Each row is a point. To make a cloud, some directions were put in groups of two or more. Within a group, all points are equally far from the middle, so they leave a hole (a ring in 2 directions, a hollow ball in 3). The other directions are filled evenly. Then the cloud was stretched, turned, moved and blurred a little. How many holes are there, and how many directions does each take, smallest first?
In the rows, zero is written as 128.

Cloud (19 x 3)
[[151 167 161]
 [ 66 101 101]
 [ 82 140 112]
 [ 91  86  90]
 [ 82 134 168]
 [145  77 141]
 [ 70 114 102]
 [127 137 184]
 [ 57 103 113]
 [125  88 201]
 [138  78 177]
 [166 168 160]
 [126 154 168]
 [171 101 122]
 [119  88  88]
 [119 178 101]
 [ 79  85  94]
 [184 126 150]
 [102 135 181]]
Holes: 1 (2)

Cloud (31 x 4)
[[160 163  82 168]
 [ 90 102 107 111]
 [199 113 139  99]
 [176 103  95 160]
 [161 133  55 151]
 [193 151 130  91]
 [181 127  92 161]
 [128  89  90  96]
 [103 194  70 138]
 [116 110 181  85]
 [171 174 130 145]
 [174 178 137  97]
 [186 164 135 117]
 [105  90 117 165]
 [153 107  56 123]
 [100 194  71 142]
 [119 113 195 118]
 [140 194 119  80]
 [187 136 108 153]
 [189  93 139 131]
 [106 144 194 109]
 [111 172 184 135]
 [152  87 177  98]
 [ 98  97 104 108]
 [157 130  49 114]
 [167  82 132 153]
 [ 76 128 123 102]
 [127 187 144 164]
 [ 93 181 152  86]
 [ 96 138 170 169]
 [150  80 119 162]]
Holes: 2 (2, 2)

Cloud (51 x 6)
[[186 138  76 109 164 158]
 [132  67 116  63  61  89]
 [159 108 148 124 177  84]
 [103 108 113 162 102 114]
 [146 114 139  87 157 101]
 [147  93 127  82 182 104]
 [124  81 198  96  59 128]
 [201  63  88  71 152  86]
 [108 100 189 113  47  97]
 [112  96 118  62 161  90]
 [ 83 134 111 123 118 133]
 [176 113 135 133  90  55]
 [170  87 109  93 118 160]
 [107  83 177 166  98  62]
 [132  97 155 100  74 113]
 [181 132 138 139 148  81]
 [110 148 176  89 149 173]
 [165  87 186  88 172  93]
 [193 103  83 109 131 129]
 [ 99 147 137 105 106 200]
 [139  51 127  61  85 132]
 [161 134 145 174 112 117]
 [160 132  99 169 102 141]
 [ 78 122 118  85 125 112]
 [128 160 127 109 110 117]
 [119 140 126 102  77 197]
 [148 158 142 124 136 152]
 [169  65 164  89 159 128]
 [ 86 129 185 129 129 109]
 [168 122  78 127 100 180]
 [ 76  76 188 111 126  98]
 [124 119 129  82  52 164]
 [ 86 141 185 112 124 110]
 [188  78  84 110 171  85]
 [106 126 137 116  31 109]
 [ 70 125 179 153  78 100]
 [123  99 167  81  75 162]
 [109  84 122 119  69  85]
 [185  67 177  94 164  97]
 [138  92  95  73  74 152]
 [132  72 121  67 108 103]
 [101 147 169 149 126  87]
 [ 89 109 150  76 155  88]
 [ 94 101 162  85 120  73]
 [118 110 106  86 154 121]
 [182 104 147 126  82  67]
 [156  96  85 123 128 108]
 [131  71 183  12 177 135]
 [135 135 112 116  80 136]
 [182  81 107 125 128 128]
 [132 132 187 120  73 131]]
Holes: 0

Cloud (78 x 8)
[[124 124 138 184 158 107  62 107]
 [147 155 103  98  74 109 117 142]
 [155 167 166 130 168 157 122 187]
 [ 91  94 141 138  95 170 118 101]
 [ 63 174 152 123 146 130 103  78]
 [ 98 162 107 151  75 155 157  88]
 [168 166 151 170  99 149  67 147]
 [154 102 127 124 162 123 151  82]
 [138 129 159  97 119  95  83  90]
 [178 158 105 205 129  84 132  83]
 [150 211 141 128 105 102 119 172]
 [181 115 124 131 145 130 142  75]
 [138 234 130 175 154 128 145 127]
 [133 186  86 158 177  68 108 120]
 [137 165 142  94 114  69 153 159]
 [112 150 180 192 186 130 154 125]
 [150 194 102 170  84 149  79 119]
 [128 138 154  77 160  74 164 136]
 [ 96 151 125 159 161 185 151 137]
 [ 74 193 121 140 188 136 114  74]
 [170 115 116 194 104  90 153 119]
 [104 191 178 103 164 132 116  66]
 [139 111 157 137 192  73 138  74]
 [168  79 169 118 128 149 107 114]
 [132  69 164 139 158 112 113  98]
 [189 144 181 209 147  79 119  94]
 [152 214 124 152 168  69 144 114]
 [178 133 182 165 183  82  81  95]
 [125 180 151 115 118 123 124  42]
 [185 124 127 138 119 139 126  56]
 [188 164 140 139 171 115 148  78]
 [209 170  98 156 129  90  93  83]
 [122 170 101 150  98 161 100  44]
 [118 194 175 146 112 206  97  95]
 [ 45 143 129 123 126 130 151  94]
 [ 68 204 135 161 130 157 112  81]
 [118 217 100 122 137 147 149  86]
 [ 76 134 148 142 187 164 150  87]
 [ 94 134 191 187 107 150 135 101]
 [178 205 144 140 154 146 131 177]
 [130 188 158 105 190  91 131  72]
 [ 99 159 157  72 125 196 108 128]
 [170 142  72 167 111 150 113 120]
 [167 169 118 112 191 114  88  76]
 [183 198 158 149  79 141 146 103]
 [175 110 109 107 159  63  92 118]
 [166 120 147  96  77  94 142 134]
 [146 155 194 130 154 140 188 147]
 [ 76 148 122 117 102 150 166  70]
 [107 160 148 112 113 116 181  71]
 [122 213 202 168 140 130 134 112]
 [136 161 198 106 118 149 140 180]
 [ 89 162 191 122 141 129  98 118]
 [127 104 201 137 120  98 126  80]
 [149 144 129 152 176 146  90  43]
 [192 101 174 149 134 135 143  94]
 [160 212 141 137  82 161 134 158]
 [ 91 191 184 176 171 161 153 109]
 [152 163  84 174 159 105 135  72]
 [128 139  90 188 163  57 129 113]
 [123 173 197 124 187  98 157  83]
 [158 119 181 198  98  83 143 129]
 [136 153 157 144  74 146 130 181]
 [150 162 174  90 157 156 176 111]
 [107 181 129 123 148 105 179  75]
 [207 160 128 181 138  69  84 161]
 [123 171 209 129 183  86 141 128]
 [165 102 117 102 168  69 103 120]
 [111 134 185 109 102 206 136  93]
 [ 70 112 137 137 109 119 113  77]
 [ 89 131 129  93 105  95 150 104]
 [100 184 136 104 138 146 163  56]
 [122 100 140 152 124 142 122  41]
 [151 203 200 143 119 168 107 103]
 [197 204 109 154 160  99 109 155]
 [139 146 182  91 125 120 192 134]
 [128 144 183  82 127 144 184 111]
 [127 153  84 123 147 145 161 122]]
Holes: 3 (2, 3, 3)

Cloud (99 x 9)
[[137 168 157 135 188 108 150 135 140]
 [136 179  98 101 130 114 124 174 112]
 [118 139  93 197 203 192 142 136 154]
 [143 137 189 195  94 109 135 137 101]
 [154 117 133 167 134  77 151 147 195]
 [132 176  93 116 175  74 168 179 134]
 [145 125 131  83  94  90 153 112 155]
 [106 213 117 164 190 166 123  98  79]
 [ 95 180 141 131 145 149 139 110  83]
 [175 109 107 140 160 162 150  90 201]
 [155  93  52 119 115 142 102 131 124]
 [162 178 127 135 141 119 192 119 193]
 [156 125 154 106 107  90 162 103 219]
 [140 194 121 149 177 124 166 164  64]
 [130 137  79 136 103 122 116 150 162]
 [198  53 145 158 113 127 161 104 174]
 [164 159 187 166 209 169 147 109 136]
 [119 129  64 136 192 163 177 179  96]
 [138 177 112 108 142 144 191 113 102]
 [189 183 156 180 146  57 138  63 150]
 [ 81 233 108 119 171 105 108 139 122]
 [146 152 151 141 197  58 170 130 120]
 [157  89 136 119 144 141 132 162 101]
 [152  87 169 125 146 163 147  80 181]
 [105 196 143  69 119  56 153 104 124]
 [110 156 107 196 136 138 147 157 129]
 [123  64 119 164  92 117  90 145 179]
 [154  98 107 146 143  79 106 143 154]
 [ 63  91  93 137 113 134 118 127 110]
 [148 127 125 121  97 162 142 115 167]
 [105 174 172 152 125 113 178  90 140]
 [154 130 159 186 116 125  86 124 112]
 [135 132 109 219 124 127 150 143 149]
 [142 189  88 150 119 101 135 135 121]
 [156 156  85 152 144  34 168 101 170]
 [144  96 174 134  59 165 126  92 167]
 [104 166  99 127 171 199 158 109 157]
 [169  91 156 128 163  56 131 136 117]
 [152 177  90 187 123  97 126 112 105]
 [149 139 131 185 113 113 187 157 117]
 [112  98 121 111  89 153 153 104 118]
 [152 169 145 146 209 124 171 155 203]
 [131 125  75 109 118 143  68 160 119]
 [139 135 200 138 161 168 160 102 142]
 [177 155 140 172 165 117  88 122 119]
 [ 74 127 136 103  95 155  83 148 103]
 [ 96 218  71 140 189 171 112 158  98]
 [ 77 106 153 122  93 171  86 102 141]
 [126 141  56 113 172 130 158 190 168]
 [ 89 208 107 132 185 139 126 113 147]
 [197 138 205 178 201  78 113  94 124]
 [151 141 192 192 131 134 189  66 146]
 [115  53  77 154  51 123 147 153 147]
 [119 160  19 142 156 162 155 115 145]
 [147 193 174 177 138  49 148  50 151]
 [141  95 149 149 174 134  72  97 160]
 [134 158  93 102 142 118 179 112 146]
 [154  89 122 142 188 127 132  75 116]
 [133 163 241 168 134 144 150  81 131]
 [195 150 162 155 154  75 184  79 160]
 [ 99 195  79 105 167 104 176 112 113]
 [108 204 109 165 214 196 141 116 139]
 [199 165 148 150 154 129 125 129 123]
 [164 124 149 199  88  83 114  95 146]
 [183 107 164 154 121  76  81  42 180]
 [134  88 131 117 139 153 130  84 178]
 [214  68 175 181 128 126 134 108 182]
 [107 138  60  98  86 151 184 165 154]
 [151  88 107 146 152  65 146  66 147]
 [124 145 100 155 164 182 160 177 168]
 [ 85  76 151 118 110 177 126 125 176]
 [120 140  85  79 170 145 108  98 131]
 [159  99 133 150  93  57 158 147 123]
 [111 152  99 101 176 217 106 111 101]
 [122 136  60 173 215 115 143 141 128]
 [152 130 145 170 183  79 167 143 172]
 [110 190 119 129 130 118 161 182  89]
 [165  96 162 181 127 177 120 140 132]
 [168  81 154 138 124 100 161  79 221]
 [182 135 105 166 191  86 191 157 146]
 [112 138 114 181 146 140 114 137  81]
 [188  86 147 129 114 101 163  93 132]
 [165 152 134 173 119 130 175 116 162]
 [115 141 125 125 174  58 143 106 115]
 [111 199  72 116 130 111  93 167 119]
 [ 96  66 145 120 114 112 112  91 212]
 [ 62 155 138 175 110  78 133 109 108]
 [122  75 181 152 108  74 137  65 208]
 [ 87 160  92  78 162 119 116 125 128]
 [217 131 142 148 170  66 138  68 160]
 [168 149 137 191 127  32 138  67 187]
 [128 166 129  94 192 190 124 123  99]
 [210  75 112 109 153  70 142  95 162]
 [ 86 152 113 107  98 124 101 175 130]
 [158 122 138 146 140 174 171  88 143]
 [108  95  56  91  99 180 143 128 150]
 [126 152 163 132 144  67 137  74 133]
 [176  86  83 169 137 126 122 122 162]
 [ 95 155 162  82 132 105 120 116 165]]
Holes: 1 (2)
